Every row gives one point. To make a cloud, some directions were put in groups of two or more. Within a group, all points are equally far from the middle, so they leave a hole (a ring in 2 directions, a hollow ball in 3). The other directions are filled evenly. Then the cloud was stretched, turned, moved and blurred a little. Count the holes, and give their numbers of directions, smallest first.

Cloud, 13 rows:
[[ -5 -61]
 [ 57 -12]
 [ 43  30]
 [-10 -60]
 [-22 -56]
 [-28 -54]
 [ 54  13]
 [ 48 -35]
 [-41  28]
 [ 57  -8]
 [ 52 -30]
 [-14 -59]
 [ 43 -43]]
Holes: 1 (2)

Cloud:
[[ 14 -34 -33]
 [-36  37 -26]
 [-26  67  36]
 [-31  37  67]
 [-35  78  20]
 [-27 -35 -38]
 [ 48   6 -70]
 [ -3 -78 -35]
 [ -7  -8 -81]
 [-13  -6  15]
 [-16  24 -30]
 [-57  30  29]
 [  7 -29 -95]
 [-63  33 -30]
 [-37 -55  -5]
 [ -2 -12 -24]
 [-15 -18 -81]
 [ -3 -20 -61]
 [-60  32 -47]
 [  9 -51 -22]
 [ 50  -3 -46]
 [-43  35 -39]]
Holes: 0

Cloud (54 x 6):
[[-40 -95  -6  -8  -2 -18]
 [ 22 -13  11  24  45 -17]
 [-36  -9  86 -15 -15  17]
 [-74 -19  59 -46 -12 -26]
 [-94  -6 -26   0   5 -56]
 [-21 -70 -50  31 -34  10]
 [-12  20 -33 -54 -12   3]
 [-77  25   0   1  19 -31]
 [-67  29 -32  57   3  55]
 [-92   6  -3   8   7  35]
 [ 12 -13 -31 -10 -77 -18]
 [ 22 -15  78 -15   2 -28]
 [ -3 -38 -59  -3  36  -2]
 [ 40   8  21   4  65  59]
 [-34 -50  68  -7 -35  39]
 [-12  34 -11  18 -67  -6]
 [ 14 -52  49 -46  -4  -4]
 [ 23  -9  35  23 -67  51]
 [-14 -78  32 -60   3  22]
 [ 22  -3 -11 -14 -42 -73]
 [-11   2  31  47 -26 -11]
 [-32  15   2 -64  -3 -92]
 [ 46  29  21  25   1  31]
 [-16  44  -4 -22 -45  12]
 [ 15  32  26 -43 -23  -7]
 [ 27  31  36 -28  23  -8]
 [-68   4  59 -14  43  19]
 [ 30  65  34  -2 -23 -56]
 [-47 -77  14  27  39  62]
 [-26  19  50   5 -51 -29]
 [-24  36 -55  30 -20   9]
 [ -8 -39  42 -28 -18 -45]
 [-17 -24 -26 -23 -82  -1]
 [-85 -87  14  22  45   1]
 [-66 -34  13  46  36  22]
 [  2  -4  39 -28 -26 -31]
 [-12 -21 -24  18  52  50]
 [-38  17  -5  17  65  41]
 [-55   9 -78  25 -37  14]
 [ -9 -51 -54  10  37 -37]
 [-79 -69 -45  13  14  70]
 [-16  34  38 -30   9  50]
 [  3  42  27  14 -40 -33]
 [-51   0  -9 -61 -31 -89]
 [-92  16 -18   2 -22  54]
 [ 34  39   2  -7 -15 -17]
 [-73  -9  26 -10 -13 -44]
 [-29  23 -73  34 -21  -3]
 [-52 -31 -19 -16  57 -27]
 [-16   0 -78  44 -40  -4]
 [-71 -48 -11  21  12  54]
 [-10  44 -12 -20  -1  26]
 [ 15 -16  12 -22  30 -34]
 [-19  22  74 -25   6   6]]
Holes: 0
